Every row gives one point. The points of each table are mixes of a few directions, plus a little noise. How many directions does each table use, and how many do they share? Where both have some left over, give the other angles between the two spaces (their principal angles), to ten degrees, smallest first.
(in the rows, 128 means zero)

First (5 x 2)
[[142 126]
 [107 132]
 [123 129]
 [ 70 140]
 [197 114]]
Second (4 x 2)
[[124 154]
 [122 167]
 [128 134]
 [138  58]]
Directions: first 1, second 1, shared 0; angles 70

First (6 x 3)
[[142  54  54]
 [129 124 123]
 [128 130 131]
 [120 171 171]
 [124 151 151]
 [126 138 139]]
Second (7 x 3)
[[122 113 127]
 [ 75 142  74]
 [150 165 135]
 [109  97 122]
 [193 174 171]
 [118 102 128]
 [130 103 138]]
Directions: first 1, second 2, shared 0; angles 50

First (5 x 4)
[[103 130  82 138]
 [102 130  82 138]
 [152 125 171 119]
 [171 122 207 110]
 [111 130  97 135]]
Second (7 x 4)
[[109 131  94 136]
 [100 132  77 140]
 [ 95 132  67 142]
 [119 129 112 131]
 [136 126 144 125]
 [166 123 198 113]
 [170 123 206 111]]
Directions: first 1, second 1, shared 1

First (6 x 4)
[[139 115  96 118]
 [135 124 118 115]
 [127 157 128 135]
 [142 143 106 105]
 [124  98  81 167]
 [102 130 240 129]]
Second (5 x 4)
[[145 221 111  98]
 [127 123 126 134]
 [119 112 111 160]
 [132 125 146 107]
 [116  59 147 142]]
Directions: first 3, second 2, shared 2

First (9 x 6)
[[171 112 144  84 100 103]
 [124  98  97 152  84 109]
 [ 75 145  79  96 148 199]
 [184 102 105 135 100 155]
 [126 134 132 149 140 131]
 [122 141 146 163 151 122]
 [ 66 139 140 183 142  82]
 [169 127 154  75 123 119]
 [114 154 155 114 164 130]]
Second (6 x 6)
[[133 139 125  98 128 106]
 [181 162 145 117 135 126]
 [133  54 144 146 127  72]
 [111 126 127 155 132 142]
 [147 173 114 106 107 214]
 [ 63 116 114 147 139 107]]
Directions: first 4, second 4, shared 2; angles 30, 50

First (7 x 8)
[[109 173 198  97 165  45  73 138]
 [142  91 118 144 134 184 140 134]
 [152 171 121 163  75 128 145  81]
 [129 131 154 123 144 127 114 147]
 [124 114  69 132  99 133 178 172]
 [134  75 116 140 152 143 125  98]
 [105 141 121  97 127 136 120 125]]
Second (10 x 8)
[[114 124 133 141 144 124 142 116]
 [ 71 113 147 182 192 113 183  79]
 [127 128 128 129 129 128 129 127]
 [127 128 128 129 129 128 129 127]
 [212 150 100  49  33 151  46 200]
 [ 95 120 139 159 165 119 160 100]
 [174 140 113  85  76 140  84 167]
 [131 129 127 126 125 129 125 130]
 [102 121 137 153 157 121 153 106]
 [128 128 128 128 128 128 128 128]]
Directions: first 5, second 1, shared 0; angles 60

First (10 x 9)
[[173  86 167 165 104 111 127 141 145]
 [ 94 139  98  60  77  94 150 149 119]
 [119  78 119 130  90  99 139 162 163]
 [111 129 112  79  80  96 146 147 123]
 [124 185 127  94 141 141 127 101  86]
 [133 134 132 188 205 178 102 100 135]
 [101  98 103 106  91 100 143 159 152]
 [176 141 172 180 171 159 107  96 113]
 [153 152 151 150 161 152 115 101 109]
 [ 94 137  98 128 160 147 123 122 135]]
Second (7 x 9)
[[ 63 117  69  93 119 119 140 150 152]
 [187 138 183 160 135 136 117 106 106]
 [118 127 119 123 128 128 130 130 131]
 [237 145 227 186 142 145 108  89  88]
 [110 125 113 119 127 126 132 134 134]
 [ 78 119  83 103 122 120 138 146 147]
 [100 123 104 115 125 124 132 138 138]]
Directions: first 3, second 1, shared 1

First (10 x 11)
[[131 125 132 132 131 129 127 129 132 130 129]
 [166  78 192 180 181 136 110 128 200 155 148]
 [109 153  95 101 102 124 137 129  92 115 118]
 [101 161  82  91  92 122 139 128  77 110 113]
 [135 121 139 136 136 129 125 127 139 132 131]
 [181  59 219 202 201 138 103 129 229 166 156]
 [115 145 106 110 110 126 134 128 104 119 122]
 [ 93 174  67  79  80 121 145 128  62 104 110]
 [112 149 101 107 107 126 135 127  99 117 119]
 [138 114 146 143 143 130 123 128 147 136 133]]
Second (8 x 11)
[[ 95 140 103 109 116 102 112 134 111  94 101]
 [ 87 125 108  89  79 179 116 165 155 126 133]
 [140 146 164 123 142 171 130 122 128  85 182]
 [157 108 127 171 140  44 133 114 106 172  73]
 [102 108  93 118  87 111 120 155 141 167  82]
 [157 161 156 145 198 112 137  77  94  69 164]
 [138 131 163 126 116 165 127 140 136 110 165]
 [148 107 110 144 147 139 149 116 154 201 124]]
Directions: first 1, second 4, shared 0; angles 40

First (11 x 12)
[[ 45  71 167 166 223  90  86 175  81  97 151  98]
 [166 166 122  92 115 180 128  96 122 140 138 100]
 [125 138 166 167 102 173 107 142  86 103 126 112]
 [124 121 129 155 106 157 108 154 136 160 171 165]
 [126 144 152  95 128 140 132  69  96 122 123 108]
 [131 134 119  91 105 121 133 127 150 130 132 118]
 [176 154 119 170  96 137 169  82 122 129  73 174]
 [137 115  81  94 172  67 157 122 172 140 109 133]
 [150 143 119 135 109 134 131 164 138  98  98  95]
 [102  88  94 119 181  63 130 161 168 146 142 146]
 [125 132 138 123  70 140 129 118 137 142 143 158]]
Second (11 x 12)
[[132 101  74 158 155  71 171 132  92 145 211  94]
 [116 110 132 118 139 140 140 129 155  94 128 135]
 [136  97  81 145 156  93 159 136  88 150 188 109]
 [126 198 166 148  81 112  98 110 153 128 103 109]
 [133 214 164 158  71  99  91 109 135 150 106 101]
 [134 196 183 125  77 151  73 116 145 143  55 138]
 [131  90  86 138 158 103 160 136  99 138 181 117]
 [132  87 112 109 154 151 138 140 113 131 127 147]
 [130  77 115 100 159 165 134 143 114 127 115 158]
 [118 120 138 118 131 141 130 127 150 104 118 136]
 [118 116 159  94 129 182 113 131 163  96  74 164]]
Directions: first 6, second 3, shared 0; angles 50, 60, 90

First (9 x 14)
[[ 87 132  97 136  93 113 150  75  94 105 152  77 139 186]
 [139 131 129 114 124 129 132 172 138 147 102 133 123 109]
 [172 115 127 105 138 154 120 110 131 167  89 106 109 102]
 [110 134 139 145 135 117 124 138 134 102 156 158 138 132]
 [134 123 133 133 137 133 122 107 127 124 136 130 127 128]
 [ 87 155 114 117  88  93 158 249 137 127 107 142 140 131]
 [156 121 129 112 134 143 123 126 132 154 101 118 116 110]
 [122 124 133 143 138 129 121  91 123 109 155 134 133 139]
 [147 117 151 144 164 142 103  86 136 115 154 155 126 115]]
Second (8 x 14)
[[141 155 148 105 130 152 105 130 137 156 115 107 120 131]
 [134 107 109 131 121 115 140 120 114 122 126 133 119 117]
 [ 95  96 130 162 148  76 187 115 167  75 120 157 167  98]
 [134 111 105 153 128 156 114 137  96 134 155 139 134 170]
 [127 131 150 120 145 115 148 115 169 127  99 119 141  97]
 [132 163 119  98  87 131  86 148  81 139 156 120  82 143]
 [160  88 108 129 137 138 143 104 123 147  97 117 122 108]
 [101 176 156 124 126 140 101 154 138 125 156 131 139 161]]
Directions: first 3, second 4, shared 1; angles 70, 70

First (11 x 18)
[[126 124 166 195 169 162  80  96 118 101 153 149  66 115  97 115  57 124]
 [123 124 140 146 138 124 103 116 126 108 135 132  93 123 122 126  95 132]
 [131 146 120 161 151 134 103 111 160  93 156 131  73 121 135 113  50 162]
 [128 123  80  76  85  93 179 153 165 145 109 111 165 141 160 136 181 149]
 [142 110 144 215 157 228 165 106 157 167 154 166 137 128  77 107 134 112]
 [122 115 143 113 120 118 123 132  97 137 112 127 143 129 120 138 158 106]
 [125 111 108 125 109 118 152 130 159 131 123 129 124 133 133 129 143 142]
 [117 134  98  55  92  44 120 149 129 102 105  97 124 132 175 144 136 151]
 [122 115 176 155 150 143  87 112  79 122 127 141 109 120  97 131 115  95]
 [136 174 104  74 125  98 127 150 121 122 127 101 160 130 168 130 123 144]
 [136 132 129  92 114 145 169 151  97 179 107 123 215 137 124 138 214  92]]
Second (11 x 18)
[[147 147 153 156 117 155 133 119 141 168 135 144 113 151 140 109 145 120]
 [117 155 100 141 131 125 153 126 135 123 131 122 132 140 141 116 132 142]
 [ 78 138 155   7 124 100 153 138  59 131 202 117 201  90 204 103  98 233]
 [106 188  53 172 137 121 184 124 154 111 123 112 129 159 146 106 139 148]
 [178 105 179 179 115 167  89 118 154 170 105 155  83 146  95 136 149  65]
 [111  67 162  35 133  96  89 143  77  97 143 119 163  71 122 157  94 149]
 [161 102 143 170 126 145  96 124 152 135  95 140  92 136  86 147 139  71]
 [127 138 152 112 120 136 134 126 117 152 150 135 137 130 152 113 130 148]
 [127 137  84 166 138 122 137 128 151 103 101 119 114 140 106 137 133 107]
 [114 120  89 126 140 106 130 134 130  88 111 112 132 118 110 144 118 125]
 [143 111 138 144 127 134 109 127 137 129 112 133 112 128 106 140 131 100]]
Directions: first 4, second 3, shared 0; angles 40, 50, 70

First (10 x 20)
[[113 135 131 157 161 163 131 168 142 155  81 143  97  92 105 109 146 150
  115 114]
 [186 157 139 142 145 124 145 108 132 150 119 118  93 141 100  94 123 156
  120 157]
 [132 120 114 122 156 105 121 104 145 146 144 154 141 136 123  96 116 152
   99 120]
 [142 124 114 137 188 115 125 110 154 175 122 169 121 121 104  66 119 181
   78 118]
 [ 98 109 124 123 116 149 118 149  91 130 114 124 138 113 147 150 141 111
  138 114]
 [156 142 134 109  95  89 137  92 150  86 174 111 141 169 133 145 108 107
  147 152]
 [ 98  85 105 110 141 130 104 122  72 158 131 145 163 118 156 122 133 131
  107 101]
 [128 146 146 141 100 158 140 159 116 109 105  98 105 117 127 160 143 106
  161 139]
 [147 139 141 134 110 148 135 137  95 128 111 100 110 127 130 143 138 117
  148 143]
 [ 83 127 131 103  70  97 124 132 184  41 180 120 170 148 156 193 116  69
  167 120]]
Second (11 x 20)
[[109 141 102 181 170 118 131 148 167 122 134 170 113 125  83 160 133 115
  138 135]
 [ 86  97 140  96 112 174 111 160  87 153  84 114 144  85 171 108 146 141
  110  87]
 [135 143 114 160 150 109 136 125 158 117 145 149 116 141  95 149 124 118
  138 145]
 [106 123 123 140 141 138 123 147 130 134 116 140 127 113 124 134 136 127
  126 117]
 [124 140 113 160 153 116 133 133 155 120 138 152 118 133  97 148 128 119
  135 138]
 [132 152 102 184 168 100 139 129 178 112 152 166 110 146  73 163 124 113
  144 152]
 [178 101 186   7  31 147 121  78  39 141 118  33 162 138 231  56 114 158
  106 116]
 [134 127 131 122 122 127 128 123 124 127 131 122 130 131 133 124 125 129
  127 129]
 [159 129 144  97  98 119 131  99 112 124 140  99 135 147 149 110 117 134
  127 138]
 [121 131 121 141 139 127 130 134 138 127 129 139 125 127 117 136 130 124
  130 129]
 [125 124 130 120 122 134 126 128 121 132 123 122 130 124 136 123 130 130
  126 123]]
Directions: first 4, second 2, shared 1; angles 50

First (9 x 24)
[[177 118 134 119 107 100 116 132 113 141 106 158 112 165 142 122 114 131
  122 131 114 144 119 131]
 [119 128 144 130 147 136 122 123 112 112 130 115 137 120 137 122 114 146
  127 120 129 125 114 136]
 [161 124 127 131 113 128 104 119 115 116 117 154 106 144 129 138 110 128
  127 134 117 121 127 133]
 [141 146  97 136 126 146 120  97 134 107 150 136 117 142 128 132 121 146
  138 139 140 118 131 134]
 [ 92 140  88 133 116 142 156 132 175 146 150 118 130 107  97 142 171  95
  138 140 144 118 163 109]
 [150 121 137 133 119 132 103 123 112 112 115 148 110 132 127 140 108 126
  125 130 115 117 125 134]
 [ 88 134 123 136 141 151 136 127 142 119 143 107 137  96 113 137 141 119
  133 127 137 112 139 124]
 [166 112 149 117 114  97 119 143 109 144 100 149 120 154 143 120 115 127
  118 125 111 146 116 130]
 [ 59 129 153 117 168 119 176 157 139 155 139  67 182  93 136  98 158 135
  125 107 144 149 118 120]]
Second (10 x 24)
[[129 153 107 126 150 133 141  99 128 118 159 109 145 149 152 102 123 176
  137 129 152 142 111 139]
 [129 142 116 127 141 131 136 111 128 122 146 117 138 141 142 113 125 156
  133 128 142 136 118 134]
 [128 124 131 128 125 127 126 132 128 130 123 131 125 125 124 132 129 120
  126 128 124 126 131 127]
 [128 122 133 129 123 127 125 135 128 130 121 132 124 123 123 134 129 117
  126 128 123 125 132 126]
 [125  66 181 134  71 116  95 201 128 154  51 175  84  74  68 194 140   7
  106 127  67  94 170 102]
 [128 126 130 128 126 127 127 131 128 129 125 130 126 126 126 130 129 124
  127 128 126 127 130 127]
 [129 138 119 127 137 130 134 116 128 124 140 121 135 137 138 117 126 147
  131 128 138 133 121 132]
 [129 148 111 126 146 132 139 105 128 120 152 113 142 145 147 107 124 167
  135 128 147 139 115 137]
 [128 130 126 128 130 128 129 125 128 127 131 126 129 130 130 125 128 132
  129 128 130 129 126 129]
 [128 130 126 128 130 128 129 125 128 127 131 126 130 130 130 125 128 133
  129 128 130 129 126 129]]
Directions: first 4, second 1, shared 1

First (11 x 24)
[[131 140  86  96 167 140 136 129 113 124 145 114 155 108 128  98 138 125
  121 124 123 125  96 124]
 [131 141  84  95 169 141 137 129 112 123 145 114 156 106 128  96 138 124
  121 124 123 125  95 124]
 [128 126 133 131 124 127 127 128 130 128 126 129 126 130 128 130 127 128
  129 128 129 128 131 128]
 [122 102 216 195  47 101 112 127 159 138  93 156  71 172 128 191 109 135
  144 136 139 135 193 137]
 [131 140  87  97 166 141 136 128 113 124 144 114 155 107 128  98 138 124
  120 124 122 125  97 124]
 [120  93 249 219  17  91 105 126 171 140  81 167  51 187 127 214 102 138
  149 139 143 137 216 139]
 [129 132 113 117 141 133 130 128 123 127 134 123 137 121 129 118 131 127
  125 127 126 127 118 126]
 [124 108 195 179  66 107 115 127 152 135 101 150  84 161 129 175 112 133
  140 134 136 132 178 133]
 [128 128 129 128 127 128 129 128 128 128 128 128 128 128 128 129 127 128
  128 128 129 128 129 128]
 [132 149  57  75 193 150 142 129 103 121 155 105 173  93 128  78 144 123
  116 121 119 123  75 122]
 [132 148  61  77 190 149 141 130 104 121 154 106 171  95 128  79 143 123
  116 121 119 123  79 122]]
Second (11 x 24)
[[175  62 113 154 169 108 119 173 148  66  86  88 140 128  99 127 104 162
  162 189 146 177 114 120]
 [160  74 116 146 158 112 119 164 144  81  95  98 135 128 104 125 108 157
  153 175 143 168 113 124]
 [ 86 160 135 107  97 139 128 105 117 172 154 157 113 128 139 123 137 113
  104  89 121 105 124 139]
 [121 168 137 122 115 138 139 102 117 151 147 142 131 128 148 135 145 105
  116 101 116  98 148 125]
 [ 20 127 128  80  69 136 102 121 121 202 160 179  76 128 114  95 113 138
   86  76 134 132  69 169]
 [223 108 124 172 185 116 145 147 140  53  91  77 171 128 130 152 132 131
  170 186 129 141 168  95]
 [ 79  88 119 109 111 122 104 149 135 144 126 141  98 128 101 104 104 155
  118 127 143 160  78 152]
 [148 154 134 135 133 133 141 113 123 126 133 125 142 128 144 140 142 111
  130 123 119 108 154 117]
 [136 140 131 131 130 130 134 121 126 128 131 127 134 128 135 133 134 120
  128 125 124 119 139 123]
 [195 172 138 155 154 133 158 105 121 102 127 108 167 128 159 158 156  97
  144 135 111  93 189  97]
 [ 65 156 134  98  87 140 121 106 116 184 159 166 102 128 134 115 132 117
   97  81 123 109 110 148]]
Directions: first 1, second 2, shared 0; angles 90

First (11 x 32)
[[149 125 112 123 131 132 107  92  90 102 120 128 116 131 125  92 117 141
  136 135 117 104 125 134 137 119 151 130 132 141 123 136]
 [187  94 115 127 128 142  87  68 102  67 125 141 119 130  70  96 104 102
  108 122 117  99 142 144 150  87 171 136  99 164 133 125]
 [ 98 142 138 132 127 122 150 162 149 158 131 124 136 127 150 152 140 133
  131 128 136 147 124 120 117 146 105 125 138 110 127 127]
 [110 119 163 140 121 124 160 185 207 160 144 136 152 121 106 200 140  80
   96 108 151 173 143 120 119 127  94 128 101 116 143 105]
 [ 98 124 166 139 121 122 166 195 212 171 144 134 152 122 117 204 144  85
  100 108 152 178 140 117 114 136  87 127 107 110 142 106]
 [ 61 165 140 130 128 113 172 195 156 196 130 114 140 127 195 163 154 159
  151 136 141 159 113 111 103 175  81 120 161  88 122 131]
 [145 147  81 112 137 131  89  58  21  93 106 115  97 137 167  33 114 198
  175 159  98  69 104 137 139 134 168 127 169 139 106 159]
 [164 125  92 117 134 136  85  57  48  78 113 125 104 134 128  54 110 160
  149 145 104  78 119 140 145 114 172 131 141 151 117 147]
 [116 132 137 131 126 125 140 149 148 144 130 127 135 126 134 147 134 123
  126 126 132 141 129 123 123 135 115 127 128 121 130 124]
 [202  68 143 136 121 146  97  88 165  64 141 156 134 124  17 146 102  41
   67  99 132 129 163 144 152  63 162 141  58 172 149 102]
 [ 75 169 122 123 133 115 152 161 110 175 120 110 127 130 204 122 147 183
  168 147 128 132 105 116 110 174 102 118 174  96 115 144]]
Second (9 x 32)
[[ 99 145 124 129 124 126 118 146 112 180 118 142 154 163 147  99 165 113
   96 167  97 140  99 103 126 146  91  88 122 123 120 117]
 [142 130 112 117 128 136  96 113 114 180 114 170 165 164  96  68 178  79
   46 166  58 156  83 111 140 124 100  89  99 148 131  95]
 [116 104 152 157 109 133  97 139 121 115 132 136 149 180 102 136 128  65
   94 160 144 105 150 100 134 109 113  80  73 141 120 120]
 [117 169  97  96 146 122 150 129 120 189 114 133 128 104 171  90 162 184
  135 129  80 163  76 138 120 164 113 145 183 111 130 127]
 [139 157 100  95 151 122 165 117 136 142 124 116 102  67 162 121 126 205
  173  90 113 153 103 162 121 152 146 185 196 111 136 140]
 [115 105 173 151 118 124 163 175 200  99 153 109 123 106 113 227  96 103
  148  87 200 136 182 131 117 116 127 149 107 115 139 130]
 [136 112 128 146 120 131 102  95  73  48 129  99  97 139 138 121  79 151
  184 134 171  57 167 131 133 111 170 127 125 137 111 161]
 [185 117  98 107 139 139 102  65  98  99 119 143 116 113  91  74 122 134
  113 119  91 121 113 152 146 105 165 150 131 155 134 124]
 [104 114 167 153 117 122 157 173 177 101 149 103 120 117 132 214  96 117
  161 101 199 123 179 126 116 124 126 139 116 111 131 139]]
Directions: first 2, second 4, shared 2
